Each row of a before or after table is a point. One or more steps were done to the points. Then noise was added and the rows were shuffled. The steps act on columns, c1 being the first. Name the steps. A step turns or swaps two columns, mirrors them in a line or flattens them onto one, adds a multiple of one to another, or multiplies or shifts one. Angles are multiples of 10 degrees, from the lower column toward the higher: turns from -170 to 170, lines from 10 to 170 but not 90. Use the fewest steps. Two steps may share a column if one is a turn and the other turns, adds or multiplies; they go together, in the order done. Otherwise the lowest column goes first.
In the rows, 128 means zero.

Before, 14 rows:
[[ 85 122]
 [156 117]
 [132 174]
 [157 187]
 [144 111]
 [187 181]
 [ 84 159]
 [187 115]
 [128 103]
 [127 105]
 [ 84 156]
 [190  97]
 [137  96]
 [116 188]]
After, 14 rows:
[[142 106]
 [113 178]
 [ 84 135]
 [155 121]
 [144 170]
 [ 63  77]
 [164 125]
 [128 107]
 [151  59]
 [155 112]
 [109 175]
 [127  71]
 [ 68 157]
 [ 70 108]]
Steps: mirror c1 and c2 in the line at 130 degrees

Before (12 x 4):
[[ 82 108 186 157]
 [151 164  92 119]
 [173  98 145 119]
 [143 103 100 163]
 [114 131 189 126]
 [121 198 145 125]
 [131 175 143 145]
 [156 130 165 196]
 [159 105 112 175]
 [102 188 186 121]
 [ 96 122  83  99]
 [ 68 165 183 108]]
After:
[[110 164 145 124]
 [ 55 129 175 118]
 [125 151  81 153]
 [ 88 114  91 125]
 [142 128 207 116]
 [132 180 149 122]
 [169 124  68 121]
 [113 108 150 172]
 [148 171 211 113]
 [ 72 115 109 132]
 [127 114 205  77]
 [173 155 200  85]]
Steps: turn c1 and c4 by 120 degrees; multiply c2 by 0.7; multiply c3 by 1.3

Before, 8 rows:
[[114  58  86 172 120  94  61  78]
 [175 107 120 173 151 129  68 100]
 [103 159  69 142 113 124 112 148]
 [138 193 125  89 115  92 146 164]
 [124  95 131 181 189 104  66 103]
 [160 136 113  85 191 146 129 103]
 [139 154 152 104 138 149 165 162]
 [144 124  79 145 137  95 142 148]]
After:
[[123  74 128 181 194 102  71  99]
 [131 168 150  98 136 148 167 159]
 [116  17  83 171 116  94  61  76]
 [102 177  71 148 114 121 121 148]
 [181  98 115 173 159 121  71 106]
 [152 140 110  88 189 147 122 105]
 [142 233 124  90 124  95 143 157]
 [141 123  81 138 144 103 137 150]]
Steps: multiply c2 by 1.6

Before:
[[117 152 122  97 113 128 133 124 118]
 [132 119 126 146 108 111 113 129 148]
 [113 108 131  78 128 108 136 147 145]
 [163 118 148 151 115 129 121 122 132]
 [151 146 128 125 111 111 106 137 125]
 [102 144  98 123 104 126 139 105 133]
 [131 140 132 134 132  95 173 104 108]
 [134 145 135 146 140 149 113 102 148]
 [121 116 146  86 137  97 129 152 161]
 [ 80 152 139 110 119 132 132 116 120]
 [ 98 155 124 133 120 127 154 148 127]
 [109 130 155  90 132 101 125 147 162]
 [119 134 129 122 158 117 134 104 100]]
After:
[[ 53 114 148 133 153 153 149 124 127]
 [136 136 104 135 156 133 184 132 108]
 [  9 123 116 110 159 137 129 139 120]
 [100 128 124  96 167 133 132 122 118]
 [ 91 127 148  79  96 111 147 131 145]
 [216 140 122 151 127 122 122 148 132]
 [111 100 152  86  75  91 148 146 161]
 [106 131 104 122 141 121 140 129 100]
 [138 128 129 146 115  92 128 126 148]
 [185 128 137 125 156  85 122 128 126]
 [143  88 103 146 106 138 103 136 148]
 [ 81  92 147  90  87  92 143 154 162]
 [ 63 126 105 123 151 137 138  98 133]]
Steps: multiply c1 by 2.5; add 1.5 times c9 to c5; turn c2 and c5 by 140 degrees; swap c3 and c8; turn c6 and c7 by -40 degrees; multiply c6 by 1.6
